Each row of a before or after table is a point. One or more steps were done to the points. Then noise was added and the rows were shuffled. The steps act on how far a point lies along the listed directions, d1 being the first. Write out the steps. A step turns or swaps two directions, mirrors them in a line or flattens them onto one, adds a multiple of one to another, or multiplies one. Angles are multiples of 10 degrees, from the lower direction toward the higher: turns from -170 to 170, lines from 10 to 170 but not 90. Use the fewest steps. Two steps may share a direction if one is a turn and the other turns, adds or multiplies; they go together, in the order done. Otherwise the lowest direction goes first.

Directions:
(1): 44 -8
(2):  -8 -44
Before (11 x 2):
0: -20 -70
1:  53   6
2:   9 -18
3:  45   6
4:   7 -37
5:  19 -22
6:  -4 -41
7: -20  -5
8:  -3  -3
9: -46 -43
10:  22 -51
After (11 x 2):
0:  30  55
1:  16   8
2: -15  14
3: -19  32
4:  -4  72
5: -12  40
6:   0   5
7: -46 -24
8: -25  15
9: -36  41
10: -41 -22
Steps: turn d1 and d2 by 160 degrees

Directions:
(1): -29 -44 -16
(2):  46 -23 -20
(3):  -9  24 -48
Before (9 x 3):
0:  56  20   6
1: -36 -10  -5
2: -14 -22  19
3:  24  15 -10
4:  -1 -29   6
5:   4 -38  21
6: -33 -16  31
7:  16  28  17
8: -15   7  28
After (9 x 3):
0:  61 -33 -38
1:  58  -3   5
2:  93 -18 -43
3:   3  33  -9
4:   9  32 -27
5:  -7 -36 -19
6: -52  -2  18
7: -95   3   0
8:  45   9 -27
Steps: multiply d1 by -1; turn d2 and d3 by 160 degrees; multiply d2 by 2.5

Directions:
(1): -37  -4 -52  25  28 -23
(2):  21 -35  25  10  12 -59
Before (9 x 6):
0: -14   8 -21 -13   1   5
1:  40 -25  56  -1   1 -32
2:  18  20   9 -19 -18  33
3:  17  -5  40  -8   6 -10
4: -28   0  -9  27  10  -4
5:  -8  16   3 -10   6  18
6:  -6 -11 -16  14  20 -21
7:  19  11  14   0 -11  20
8:  22 -66  35  23  33 -69
After (9 x 6):
0:   1  -5  13   0  17 -19
1:   3   2  33   4 -16  17
2:  13  -5  12 -19  -6 -13
3: -28  17 -22  10  24   7
4: -38  22 -51  18  21  28
5:  -1  -4 -13  23  15 -18
6: -38  31 -34  -5   3  93
7:  12  11  10 -11  -9  33
8:   3 -13 -16  14  20 -40
Steps: turn d1 and d2 by -170 degrees

Directions:
(1): -41 -23 -41 -36   9 -27   5  11 -53
(2):  11 -25  26 -49 -36  43 -41   8 -15
(3): -15  11 -36  23 -28  64  38  22 -10
(4): -23  77   5 -10 -21  -3 -20 -31 -23
Before (11 x 9):
0:   6  33  23  -6 -19   6 -31 -21  -2
1:  14  49  16  24 -38  56  -5 -11  25
2: -34  24 -13 -32 -19   9 -10   0 -28
3:  24 -13  10  -8  -6  15  -8  -6   4
4: -20  12  -3   0 -11  30   2 -12 -11
5: -12  19 -15  10 -10  22  10  -4 -21
6: -18 -16 -16 -38   1   5 -11  14 -21
7: -32  45 -13   3 -21   8  10  -4 -27
8:  32 -39  22 -10  -5  -3 -12   6  18
9:  -9 -11 -26   8   4   9  12   5  -7
10: -11   9  -2  13  17 -23   5   1   2
After (11 x 9):
0:  38 -29  30  -4 -11   0 -16   3  30
1:  38 -24   7   4  -5  26  -2   3  21
2: -44 -26 -50 -30 -13  32  24  39 -41
3:  62   0  34  62 -35  94  19  13  84
4: -31 -54 -43 -46   8   9   7  33 -37
5: -24  42   0   2  15 -36 -10 -18 -10
6:  15  15   4  21 -33  56   1   4  17
7: -12 -20 -24  -6  12 -16  -1  -1 -14
8: -12 -29 -12  14  -2  40  20   7  -5
9: -29   8 -31   5 -16  15  29  21 -32
10:  -7 -14 -21  13   0  19  18   9 -16
Steps: multiply d1 by 2; add 1.5 times d2 to d3; turn d3 and d4 by -60 degrees

Directions:
(1):  -1  15  25   5 -80   4 -17  -8  29  36 -35
(2): -82  11   9  18  -4 -26  47   5  11 -20 -13
Before (13 x 11):
0:  11  12  -7  -1  -6  -7  -4  -4   5 -10  -3
1: -59  -7   0  17  44 -22  42   3 -12 -32  18
2:  -2 -11 -15  -7  57   2   5   1 -17 -22  28
3:   7  -4  -2   3   3  -7  -6   3  -5  -2   6
4:   2   5   2  -1  -7   3 -15  -8   7  13  -2
5:  13   6  -8  -6   5   9  -2   6  -4   1   9
6: -36  -6   1  18 -23 -12  19   3   7   1 -14
7:  23  -4 -18   5  -2   2  -7  -2   6   1   1
8:  13  -4   6 -14 -17   0  -6   9  -8   8  -3
9:  23  -8 -28  -6  95  -1  16  21 -30 -33  46
10: -15   4  -1  -7   4 -13  11   5   5  -3   3
11:   1  -5   0   0  -1 -10 -20   0  17  14  -4
12: -33  12   7   2 -15 -12  13   3  14 -14 -13
After (13 x 11):
0:   3  -2   0   4  -8  -7  -8   4  -1   5   1
1:   7   0  -7  -9  13 -10   0   5  -4   0  10
2:  57 -24 -14  -8  49  18 -21  -4 -30  -4  37
3:  -4   1 -10  -6  35  -4   6   5  -4 -30  12
4:  98   5   2 -14 -23  28 -53   8   3  44   4
5: -16  -4   4   3   4 -13 -11   4  16   6  -3
6: -18   7   3   3  -3  -4   0  -8   8   5   0
7:   1   1 -10  11 -20  -3   4  -6  16   4 -11
8:   5  11  -6   0  -6  -8  -2  -2   7 -12  -4
9:  -9 -20 -18  11  31  -7  12   8 -16 -16  14
10:  50  -5   2 -11  -6  24 -38  -7  -2  20   4
11:   8  11   1  -2 -16   8   0   4   4   8   2
12: -15  -1   8  -7 -17  -8   8   9  -4   2  -4
Steps: turn d1 and d2 by 100 degrees

Directions:
(1): -38 -20  20  14  44 -13  20 -22   5 -66 -30 -56  -7 -12
(2): -13 -22  57   2 -29  12  24 -77  -3  41   1   3 -28  10
(3):  41 -16   1 -53  28  16 -58 -13 -40   1   3 -34 -43  -3
(4):  52 -20 -19   0  -2 -36  68   7 -10   3  46 -40  -9  25
(5):  -1  25  -8 -16   9  80  38   9  30  14  20 -29  -9 -51
(6):  10  48 -38  19  37 -10  10 -24  -1  54 -60 -23  -5  23
Before (11 x 14):
0: -61 -19  38  74 -20 -41  10 -27   5 -29 -27  45  32   6
1:   6  10   2  21 -44  -2  -6  26  -4  13  45  62  49  23
2: -44  27 -18  30  16  19  39  24  52 -36 -33 -24  51 -28
3:   9 -27  29   4 -74 -13  83 -28  25  73  50  25  34  23
4: -13 -17  -1  35 -13 -50  37 -14  21  18  18  34  28  35
5: -23  27  26  28 -13  -2  38 -36  12  60 -31   4 -15  34
6:   3  -2   0  14  20  -9  25 -52  -1  43 -12 -56 -28   0
7: -13 -52  52  -4 -29 -29  -8 -59  -7 -28 -17 -11  -9  15
8:  28  26 -31 -15  27  -6  -4  19  -4   7  -4 -30 -14  18
9:  29  34 -16 -49 -13  70 -47  53  16  28  27  35  15 -53
10:  43 -37 -22 -25 -12  -3 -12  46 -13 -42  38 -21  13  22
After (11 x 14):
0: -10 -25  46 -27  23  13 -16 -27 -19 -18  -8 -51 -53   6
1:  31 -24  38  -9 -27  58  36 -44 -14  42  56 -13 -39 -30
2:  11  35  -1  29  16  13  34 -55 -11  59 -16 -24   5  32
3:  19 -33  21  -7  11 -15  36 -60  -4  37  28 -25 -25  25
4: -24   3  -1  17   7 -31  12  21  16 -46  -5  -5  14  16
5: -48 -25  67   8 -58  21   0 -42  23   1   1  40  25  -7
6:  42 -30  19 -43  19 -41 -25 -76 -37  71 -41 -45 -27  48
7:  -3 -48  13 -11  12 -31 -51   4 -24 -47  20 -30 -16 -12
8:  70 -18 -17 -54 -23  24 -13  16 -12   8  44 -26 -12  -9
9: -38  68 -23  27  28   2 -18   2  29  27 -88  27  42 -12
10:  23  10 -41  25 -29 -25  21  32  10  20  -2  17  43  53
Steps: turn d1 and d6 by -110 degrees; turn d2 and d3 by 90 degrees; mirror d4 and d5 in the line at 150 degrees
